Each row is a point. Each copy is the shape, with its points in the same order, turned, moved and blurred by noise. Is it also mirrored, or only turned?

Shape, 6 rows:
[[-0.63 -0.50 -0.16]
 [-0.02 -0.01 -0.03]
 [ 0.13  0.18  0.33]
 [ 0.13  0.22  0.01]
 [ 0.09 -0.37  0.02]
 [ 0.27  0.13  0.21]]
Copy 1 (6 x 3):
[[ 0.16 -0.64 -0.03]
 [ 0.13  0.12 -0.05]
 [-0.14  0.41  0.12]
 [ 0.06  0.37 -0.13]
 [ 0.35  0.01  0.24]
 [ 0.06  0.48  0.15]]
Copy 1 is: only turned
Copy 2, 6 rows:
[[-0.70 -0.04  0.61]
 [-0.07 -0.06  0.20]
 [ 0.28 -0.13  0.24]
 [ 0.16 -0.02  0.03]
 [-0.28 -0.39  0.21]
 [ 0.24 -0.19  0.07]]
Copy 2 is: only turned
Copy 3 (6 x 3):
[[-0.58 -0.69  0.49]
 [-0.14 -0.15  0.05]
 [ 0.22  0.06  0.15]
 [-0.03  0.10  0.04]
 [-0.03 -0.49 -0.05]
 [ 0.19  0.03 -0.04]]
Copy 3 is: only turned

Shape (7 x 4):
[[ 0.21 -0.29  0.13 -0.08]
 [-0.14  0.05  0.17 -0.18]
 [-0.05 -0.37 -0.60  0.10]
 [-0.24  0.59 -0.01  0.14]
 [-0.27 -0.22  0.09  0.67]
 [-0.06  0.37  0.24 -0.18]
 [-0.25 -0.16 -0.14  0.06]]
Copy 1:
[[-0.02 -0.17  0.42 -0.11]
 [-0.05  0.22  0.14 -0.08]
 [-0.62 -0.37  0.16  0.30]
 [ 0.08  0.16 -0.51  0.05]
 [ 0.19 -0.09  0.12  0.73]
 [ 0.14  0.24 -0.10 -0.24]
 [-0.25  0.02  0.09  0.26]]
Copy 1 is: only turned
Copy 2, 7 rows:
[[ 0.02  0.50 -0.11 -0.02]
 [ 0.09 -0.01 -0.16 -0.31]
 [ 0.39  0.06 -0.39  0.53]
 [ 0.02 -0.39  0.25 -0.15]
 [-0.43  0.07 -0.10  0.56]
 [ 0.04 -0.07  0.18 -0.42]
 [ 0.06  0.01 -0.33  0.14]]
Copy 2 is: mirrored

Shape:
[[-0.32 -0.18 -0.24 -0.18  0.17  0.20  0.33 -0.55]
 [ 0.31  0.23  0.01  0.12 -0.25  0.02 -0.31 -0.39]
 [ 0.23  0.38  0.57  0.24 -0.26 -0.11  0.36  0.05]
 [-0.44  0.07  0.09  0.45  0.12 -0.10 -0.11 -0.41]
 [ 0.36 -0.35 -0.19  0.20 -0.06  0.17 -0.33  0.01]
 [-0.10  0.10  0.23 -0.33 -0.33  0.00 -0.18  0.24]
 [ 0.25 -0.06 -0.01 -0.37 -0.03 -0.25  0.09 -0.35]
 [ 0.07 -0.21  0.42  0.32 -0.44  0.55 -0.37 -0.13]
 [-0.31  0.32  0.37  0.19 -0.53  0.04  0.16  0.10]
 [ 0.28 -0.37  0.19  0.11  0.04 -0.02  0.21  0.07]
 [-0.41 -0.04 -0.08 -0.26 -0.43 -0.14 -0.12  0.03]
 [-0.19  0.47 -0.02  0.30  0.25  0.32 -0.32  0.01]]
Copy 1 (12 x 8):
[[ 0.06 -0.02  0.03  0.14  0.17  0.74  0.40 -0.07]
 [-0.13  0.45  0.25 -0.06  0.00  0.01 -0.18  0.14]
 [ 0.22  0.27  0.36  0.45  0.26 -0.52  0.10 -0.35]
 [-0.03  0.18 -0.20  0.61  0.24  0.36 -0.27  0.00]
 [ 0.35  0.00  0.29 -0.22 -0.14  0.13 -0.39  0.22]
 [-0.20 -0.16  0.30  0.25 -0.32 -0.31  0.21  0.02]
 [-0.23  0.03  0.23 -0.20  0.02  0.14  0.16 -0.43]
 [ 0.31  0.32  0.68  0.49 -0.36  0.09 -0.23  0.24]
 [ 0.08  0.21  0.08  0.68 -0.08 -0.38  0.28  0.00]
 [ 0.43 -0.16  0.31  0.04  0.02  0.02 -0.09 -0.34]
 [-0.17 -0.09 -0.12  0.28 -0.40  0.00  0.26  0.00]
 [-0.07 -0.05  0.12  0.38  0.45 -0.02 -0.16  0.58]]
Copy 1 is: only turned
Copy 2:
[[-0.21  0.08 -0.48 -0.18 -0.31 -0.18 -0.22 -0.54]
 [ 0.09  0.38  0.15 -0.07 -0.08  0.00  0.49 -0.21]
 [ 0.29 -0.18  0.11 -0.51 -0.32 -0.15  0.38  0.45]
 [-0.19  0.47  0.10 -0.40 -0.10 -0.19 -0.25 -0.04]
 [ 0.23  0.34  0.01  0.39 -0.07  0.37  0.06 -0.08]
 [-0.29 -0.21 -0.02 -0.12  0.01  0.32  0.36  0.20]
 [ 0.02 -0.26  0.09 -0.02 -0.22  0.04  0.24 -0.51]
 [ 0.06  0.56 -0.21 -0.18 -0.29  0.65  0.27  0.24]
 [-0.28  0.03 -0.05 -0.42 -0.29 -0.04  0.34  0.56]
 [ 0.39 -0.19 -0.03  0.02 -0.34  0.25 -0.13  0.06]
 [-0.66 -0.10  0.04  0.01 -0.18  0.08  0.15  0.05]
 [-0.01  0.40 -0.24 -0.27  0.49 -0.08  0.07  0.13]]
Copy 2 is: mirrored
Copy 3 (12 x 8):
[[ 0.52  0.33  0.31  0.12  0.12  0.37  0.15 -0.31]
 [-0.24  0.48 -0.05 -0.01 -0.25 -0.14 -0.28 -0.07]
 [-0.26 -0.20 -0.17 -0.69 -0.22  0.13 -0.19 -0.10]
 [-0.35  0.40  0.29 -0.03 -0.05  0.47  0.32 -0.06]
 [-0.19  0.22 -0.04  0.38  0.22  0.05 -0.50  0.18]
 [ 0.07 -0.11  0.25 -0.16 -0.21 -0.28 -0.11  0.34]
 [ 0.13  0.00  0.22  0.13 -0.17 -0.17 -0.22 -0.43]
 [-0.15  0.42  0.13 -0.17 -0.16  0.34 -0.63  0.55]
 [-0.06 -0.03 -0.06 -0.50 -0.38  0.16  0.13  0.39]
 [-0.07 -0.24  0.08  0.02  0.19  0.27 -0.43 -0.09]
 [ 0.18 -0.04  0.24  0.18 -0.33 -0.08  0.21  0.33]
 [-0.29  0.55  0.11 -0.30  0.36 -0.07  0.18  0.22]]
Copy 3 is: mirrored

Shape (15 x 11):
[[-0.21 -0.19  0.20 -0.32  0.35 -0.10  0.32 -0.02 -0.06  0.34  0.07]
 [ 0.19 -0.08  0.26 -0.08 -0.50 -0.07 -0.27  0.22  0.19 -0.41  0.14]
 [ 0.00 -0.18  0.08 -0.34  0.19  0.08 -0.13  0.20  0.26  0.21 -0.77]
 [-0.20  0.05 -0.03 -0.27  0.27  0.72 -0.26  0.11 -0.03  0.18  0.25]
 [ 0.46 -0.18 -0.12 -0.26 -0.27 -0.09 -0.20  0.21  0.11  0.35  0.14]
 [ 0.03 -0.08  0.20 -0.06 -0.65  0.09 -0.19  0.30 -0.69  0.21  0.08]
 [ 0.18  0.11  0.35 -0.23  0.37 -0.05  0.92  0.23  0.14 -0.35  0.06]
 [-0.13  0.50  0.38 -0.38  0.23 -0.12 -0.03  0.08  0.23  0.03 -0.02]
 [-0.16  0.09 -0.19 -0.30 -0.11 -0.05  0.22 -0.14  0.00  0.25  0.14]
 [-0.09  0.68 -0.02 -0.18  0.31 -0.24 -0.13 -0.27  0.13  0.32  0.07]
 [-0.10 -0.18 -0.13  0.36  0.05 -0.20  0.00  0.01  0.15  0.20  0.10]
 [-0.20 -0.22 -0.15 -0.14 -0.33  0.83 -0.10  0.32  0.26  0.39 -0.09]
 [ 0.03 -0.29  0.23 -0.10  0.08  0.31  0.39 -0.41 -0.26  0.37 -0.13]
 [-0.21  0.29  0.00 -0.42  0.28 -0.04 -0.26  0.25  0.29 -0.25 -0.05]
 [ 0.10  0.02 -0.15 -0.36  0.26  0.02 -0.20  0.23  0.03 -0.07 -0.15]]
Copy 1, 15 rows:
[[ 0.02  0.06  0.34  0.14  0.18 -0.14  0.25  0.01  0.00  0.06  0.35]
 [-0.08 -0.50 -0.25  0.09 -0.25  0.15 -0.61  0.22 -0.01  0.01 -0.05]
 [ 0.01 -0.50  0.07  0.24  0.49 -0.34  0.07  0.12  0.74  0.04 -0.10]
 [-0.08 -0.14  0.01 -0.47  0.37  0.38  0.28  0.03  0.01  0.25 -0.07]
 [-0.01 -0.65  0.07 -0.26  0.02 -0.47 -0.22  0.26 -0.18 -0.02  0.13]
 [-0.64 -0.21  0.44 -0.10 -0.03 -0.16 -0.41  0.36 -0.35  0.12 -0.48]
 [-0.27 -0.04 -0.25  0.78  0.34  0.12 -0.05 -0.40 -0.12 -0.03  0.61]
 [-0.08  0.00 -0.13  0.04 -0.02 -0.14 -0.13 -0.16  0.34  0.59  0.36]
 [-0.22  0.13  0.02 -0.17 -0.01 -0.32  0.05 -0.11 -0.01 -0.19  0.13]
 [ 0.13  0.22 -0.17 -0.28 -0.04 -0.53  0.03 -0.29  0.19  0.53  0.12]
 [ 0.26  0.08 -0.22  0.02  0.14 -0.34 -0.06  0.42 -0.14 -0.17  0.00]
 [-0.55 -0.42 -0.16 -0.45  0.34  0.09  0.27  0.50  0.23 -0.15 -0.17]
 [-0.23 -0.08  0.27  0.33 -0.06 -0.14  0.62  0.08 -0.08 -0.10 -0.13]
 [ 0.13 -0.14 -0.15 -0.18  0.27  0.13 -0.43 -0.24  0.45  0.22  0.16]
 [ 0.16 -0.29 -0.02 -0.10  0.37 -0.06 -0.25 -0.17  0.16  0.08 -0.03]]
Copy 1 is: mirrored
Copy 2, 15 rows:
[[ 0.62 -0.13 -0.17 -0.15  0.11  0.05 -0.10  0.05 -0.46  0.05  0.27]
 [-0.11  0.12  0.70  0.00 -0.27 -0.01  0.17 -0.44 -0.13 -0.10  0.11]
 [ 0.22  0.12  0.09 -0.07  0.14  0.09 -0.78  0.00 -0.04 -0.41  0.01]
 [ 0.07  0.53  0.04  0.06 -0.07  0.24 -0.33  0.13 -0.68  0.50  0.03]
 [ 0.39  0.09  0.40 -0.01 -0.37  0.21 -0.15 -0.08  0.26  0.28  0.23]
 [ 0.15 -0.15  0.52 -0.09 -0.25  0.67  0.34  0.12 -0.16  0.13 -0.38]
 [ 0.13 -0.13  0.02 -0.42  0.73  0.00  0.12 -0.40 -0.33  0.06  0.73]
 [ 0.51  0.47  0.28 -0.18  0.38 -0.23 -0.03 -0.16 -0.37 -0.07  0.04]
 [ 0.35 -0.04  0.04 -0.39 -0.07 -0.17 -0.02  0.09 -0.20  0.34 -0.01]
 [ 0.65  0.47  0.00 -0.05  0.31 -0.46  0.03  0.01 -0.09  0.27 -0.21]
 [ 0.13 -0.07 -0.09  0.22 -0.17 -0.23  0.13  0.18  0.00  0.04  0.20]
 [-0.27  0.44  0.06 -0.29 -0.46  0.38 -0.44  0.38 -0.27  0.15  0.13]
 [ 0.29 -0.14 -0.55 -0.27 -0.06  0.39 -0.06 -0.18 -0.30  0.10 -0.03]
 [ 0.22  0.33  0.51  0.02  0.27 -0.37 -0.35 -0.08 -0.46  0.06  0.09]
 [ 0.22  0.07  0.38  0.12  0.18 -0.06 -0.45 -0.10 -0.19  0.19  0.07]]
Copy 2 is: mirrored

Shape (18 x 12):
[[-0.24  0.05  0.18  0.23 -0.18  0.66 -0.19 -0.06 -0.24 -0.14  0.00  0.36]
 [ 0.00  0.02 -0.17 -0.07  0.35 -0.56  0.62 -0.22 -0.23  0.17  0.23 -0.07]
 [-0.04  0.01  0.00 -0.28 -0.06 -0.18 -0.15  0.18  0.44  0.03  0.22 -0.11]
 [-0.32 -0.12  0.13 -0.01 -0.28  0.40  0.01  0.32 -0.17  0.36 -0.25  0.21]
 [-0.16 -0.32  0.14 -0.22 -0.28 -0.10 -0.12  0.22  0.61 -0.45 -0.08  0.07]
 [-0.19  0.34 -0.05 -0.27 -0.19 -0.41  0.09  0.26  0.30 -0.22  0.19 -0.09]
 [-0.03  0.07 -0.01  0.15  0.17 -0.83  0.31 -0.41 -0.49  0.30 -0.11 -0.06]
 [-0.45 -0.24 -0.28 -0.09  0.18 -0.50  0.26 -0.23 -0.58  0.09  0.22 -0.32]
 [-0.33 -0.09  0.32  0.08  0.39  0.25 -0.19  0.12 -0.27  0.05 -0.21  0.24]
 [-0.44 -0.05  0.05 -0.07 -0.09  0.40 -0.40 -0.18 -0.16  0.31  0.04  0.68]
 [ 0.18  0.09 -0.06 -0.30 -0.34 -0.38 -0.10 -0.07  0.35 -0.21  0.03 -0.07]
 [-0.09  0.06 -0.48  0.09  0.30 -0.78  0.04 -0.03 -0.31  0.19  0.03 -0.14]
 [-0.22 -0.27 -0.08  0.33 -0.11  0.19 -0.03  0.08 -0.14  0.16  0.02  0.60]
 [-0.17 -0.36  0.33  0.00 -0.21  0.27 -0.37  0.09 -0.35  0.30  0.23  0.23]
 [ 0.06 -0.03 -0.12  0.14  0.24 -0.42  0.15  0.16 -0.55  0.00  0.22 -0.03]
 [-0.59 -0.05  0.42  0.39 -0.08  0.11 -0.12  0.10 -0.35  0.20  0.14  0.50]
 [ 0.02 -0.06  0.06 -0.17 -0.05 -0.16 -0.01  0.09  0.59 -0.05  0.27 -0.11]
 [ 0.06 -0.02  0.08 -0.59 -0.11 -0.34  0.08  0.30  0.27 -0.34  0.10  0.26]]
Copy 1 (18 x 12):
[[ 0.07  0.29  0.52  0.35 -0.36  0.19  0.26  0.41  0.20  0.37 -0.30 -0.05]
 [-0.40 -0.19 -0.46 -0.18  0.13 -0.14 -0.01 -0.40  0.34  0.01 -0.42 -0.43]
 [-0.19 -0.03 -0.07 -0.23  0.08  0.11  0.03 -0.18 -0.12  0.23  0.14  0.39]
 [-0.04 -0.10  0.51 -0.16 -0.38 -0.19 -0.04  0.54  0.15  0.23 -0.12 -0.02]
 [ 0.11  0.15  0.41 -0.25 -0.08  0.32 -0.28 -0.36 -0.23  0.24  0.06  0.44]
 [-0.37 -0.06  0.06  0.02  0.28 -0.05 -0.14 -0.31 -0.35  0.19  0.02  0.20]
 [-0.27 -0.14 -0.50  0.12 -0.14 -0.28 -0.12 -0.29  0.35 -0.45 -0.18 -0.55]
 [-0.20 -0.17 -0.41 -0.24  0.10  0.12  0.03  0.06  0.00 -0.42 -0.58 -0.49]
 [ 0.00 -0.34  0.39  0.24 -0.28  0.19  0.04  0.26  0.48  0.02 -0.33  0.09]
 [ 0.05 -0.14  0.30  0.16 -0.80  0.05  0.51  0.36 -0.02  0.26 -0.26  0.10]
 [-0.17  0.25 -0.20  0.00 -0.04  0.05 -0.28 -0.32 -0.25  0.19  0.16  0.28]
 [ 0.02 -0.26 -0.56  0.03  0.26 -0.35  0.02 -0.19  0.05 -0.36 -0.33 -0.14]
 [ 0.22  0.11  0.41  0.01 -0.43 -0.25  0.36  0.06  0.23  0.14 -0.36 -0.06]
 [-0.19  0.15  0.31 -0.11 -0.51  0.13  0.33  0.47  0.26 -0.14 -0.20  0.23]
 [-0.27  0.06 -0.20  0.02  0.22 -0.23  0.04 -0.03  0.37 -0.27 -0.55 -0.05]
 [-0.20 -0.07  0.68  0.20 -0.43 -0.01  0.46  0.22  0.23 -0.20 -0.21 -0.17]
 [-0.16  0.08  0.04 -0.25  0.11  0.21  0.05 -0.34  0.01  0.30  0.25  0.31]
 [-0.39  0.03  0.12 -0.12 -0.08  0.03 -0.36 -0.46 -0.21  0.25 -0.27  0.50]]
Copy 1 is: mirrored
Copy 2 (18 x 12):
[[-0.22 -0.07  0.31  0.15 -0.40  0.01 -0.11  0.55 -0.13  0.28 -0.18 -0.27]
 [ 0.29  0.00  0.28  0.15  0.39  0.55 -0.11 -0.33  0.65 -0.01  0.14  0.19]
 [-0.16 -0.44 -0.06  0.06  0.10  0.03  0.00 -0.27 -0.14 -0.19 -0.04  0.37]
 [-0.31 -0.32  0.12 -0.06 -0.17 -0.11 -0.30  0.09  0.13  0.09 -0.29 -0.55]
 [-0.29 -0.57 -0.27  0.02  0.11 -0.04  0.42 -0.15 -0.42  0.17  0.13  0.02]
 [-0.05 -0.54 -0.12  0.36 -0.04  0.05 -0.04 -0.49 -0.03  0.16  0.23  0.35]
 [ 0.14  0.40  0.53  0.24  0.28  0.12  0.02 -0.50  0.73 -0.18  0.32  0.01]
 [-0.23 -0.03  0.10  0.15  0.04  0.41  0.10 -0.14  0.97 -0.25  0.24  0.13]
 [-0.23 -0.01  0.09  0.47  0.07  0.04 -0.04  0.38  0.01 -0.19 -0.26 -0.47]
 [-0.52 -0.04  0.51  0.11 -0.42  0.33 -0.15  0.15 -0.24 -0.09 -0.29 -0.41]
 [ 0.00 -0.15 -0.05 -0.07 -0.04 -0.06  0.15 -0.49 -0.17  0.07  0.17  0.39]
 [-0.06  0.18  0.09  0.23  0.24  0.33 -0.27 -0.39  0.56 -0.37  0.57  0.19]
 [-0.21 -0.23  0.42 -0.09 -0.09  0.22 -0.20  0.30 -0.13  0.03  0.17 -0.47]
 [-0.18 -0.29  0.42 -0.10 -0.38 -0.07  0.03  0.29  0.08 -0.37 -0.24 -0.33]
 [ 0.30 -0.05  0.16  0.28  0.03  0.20 -0.18  0.08  0.57 -0.33  0.39  0.02]
 [-0.34 -0.36  0.75  0.40 -0.21 -0.03  0.00  0.28  0.11 -0.08 -0.05 -0.49]
 [-0.13 -0.46  0.05  0.02  0.24  0.05  0.03 -0.18 -0.26  0.00 -0.03  0.47]
 [ 0.26 -0.45 -0.18  0.17 -0.08  0.26  0.22 -0.42 -0.31 -0.01  0.06  0.01]]
Copy 2 is: mirrored
